Each row is a point. To make a cloud, some directions were put in groups of two or more. Within a group, all points are equally far from the middle, so they leave a hole (a ring in 2 directions, a hollow ball in 3). The other directions are filled evenly. Then the cloud was stretched, turned, moved and blurred a little. How many holes are there, and how many directions does each take, smallest first?
(in the rows, 128 means zero)

Cloud, 15 rows:
[[111 112]
 [109 186]
 [ 97 177]
 [136 109]
 [ 86 143]
 [ 95 123]
 [154 116]
 [167 129]
 [ 87 162]
 [171 161]
 [171 162]
 [106 114]
 [ 89 167]
 [143 188]
 [157 180]]
Holes: 1 (2)

Cloud:
[[138 167  66]
 [116 120  62]
 [165  94  96]
 [186 144  91]
 [165 168  91]
 [161 170 112]
 [116 125 153]
 [147 164  59]
 [176 140 112]
 [147 151 154]
 [109 113 113]
 [107 125  77]
 [133  99 103]
 [160  97 101]
 [123 174  80]
 [163 106 111]
 [124 106  60]
 [113 182  95]
 [133  98 100]]
Holes: 1 (2)

Cloud (29 x 4):
[[135 159 151  64]
 [149 147 186 123]
 [163 158 132 151]
 [149 157 175 143]
 [127  97 141 172]
 [100 174 126 158]
 [112 189 159  83]
 [105 172 162 163]
 [ 95 175 118 105]
 [ 75 171 142 125]
 [136 123 140 179]
 [ 82 158 183 152]
 [ 85 164 194 125]
 [ 92  80 125 148]
 [ 78 142  94 130]
 [ 71 112 166 151]
 [158 144 155  75]
 [125 131 114  75]
 [ 85 107  93 117]
 [ 99 128  95 189]
 [166 104 116 137]
 [ 93 106 166 118]
 [ 96 165 123 168]
 [144 163 141 163]
 [128 184 178 137]
 [ 90 130 191 147]
 [137 103 153 155]
 [ 98 164 179  83]
 [143 109  66 112]]
Holes: 1 (4)

Cloud, 75 rows:
[[193 146 106  93 117 182  90 150]
 [136 167  78 105 139 118  70 169]
 [125  97 139  90 155 200 155  95]
 [106 108 109 110 102 114 166 182]
 [192 181  72 126  81 125 134 162]
 [169 112 121 134 129 131 121  95]
 [124 105  89 169  69 120  89 148]
 [159 179 160 106 139 133  89 129]
 [117 152 168 145 143  76 148 133]
 [ 95 151 103 154 181 157 141 105]
 [146 123  77 116 123  90 110  94]
 [129 143 157 203 133 111 124 135]
 [178 107  59 106  86 123 159  98]
 [111 173 104 158  96 142 107 123]
 [131 190 142  92  75 131 139 153]
 [176 152 119  74  64 189 137 106]
 [107  77 114  84 108 150 118 166]
 [114  92  95  89 115 133  93  89]
 [156 173  87 129 119  87 158 173]
 [134  96 117 110  96 130 107  67]
 [122 160 123  87 170 111 167 136]
 [112 223 100 141 111 188 110 175]
 [126  77 169  89 168  92 163 127]
 [ 78 110 113 120  98 193  68 180]
 [152 175 134 193 110 151 127 153]
 [135 154 162 179  55 132  73 111]
 [174  97 136 101  69 129  75 124]
 [148  55 106 101 138 102 137  70]
 [ 80 135 135 168 141 113 157 172]
 [122 197 141 120 117 117 146 137]
 [175  89 109 107 106 113 144 169]
 [170 178 145 162 101 172 114 140]
 [108 158 132  88 113  85  61 147]
 [129 131 121 135 133 107 157 202]
 [ 88 169 135  92 194 213  98 151]
 [ 86 134 130 138 117 183 124  84]
 [138  89 125 138 120 161 149  74]
 [108 184 116 118 125 152  85 103]
 [101 115  87 116  94 114 167  74]
 [180  89 110  74 124  93 144 141]
 [ 80  66  95 159 100 131 139 158]
 [111 129 100 131 163 186 108  90]
 [161 176 102 161  92 152 121 113]
 [137  98  98 130 119 195  64 135]
 [ 76 114 146  98 122 132  84 165]
 [153 165 123 127 139 108 124 163]
 [186 164 100 150  79 190 112 163]
 [135 138  71 145 182 115 116 157]
 [ 82 101 106  95 185 112 142 138]
 [ 82 100 149 122 123 172  53 108]
 [170 126 108 118  93 122  52 145]
 [129 210 114 120 144 128 136 100]
 [159  80 118  91 163 161 168  94]
 [159 155 108 147  86 156  92 114]
 [156  86 169 150 124 128  92 108]
 [ 77 153 128 155 155 145 159 141]
 [114  73 139 107 144 132 169 151]
 [173 147 136 125  68  89 104  96]
 [108 125  82  73 122 161 106  91]
 [ 89 155 114 177  94 111 126 187]
 [136  82  91  72 165 157 141  61]
 [159  84 102 120 167 202 137 119]
 [132 175 164  74 128 185 124 138]
 [108 187  91 103 115 155 108  92]
 [129 156 146 168 200 130 135 133]
 [145  35 134 133 129 148 116 159]
 [ 88 125 120 110 153 126 113 182]
 [152  79 119  83 102 124 151 143]
 [ 86 164 122 100 165 166 108 109]
 [121 141 113 126 133  86 118 196]
 [125 202 145 165 129 166 100 122]
 [184 176 123 134 101 169 141 138]
 [165 204 119 136  97 162 104 178]
 [161 110  38 145 108 121 155 122]
 [ 82 104 125  87 160 183  87 118]]
Holes: 1 (3)
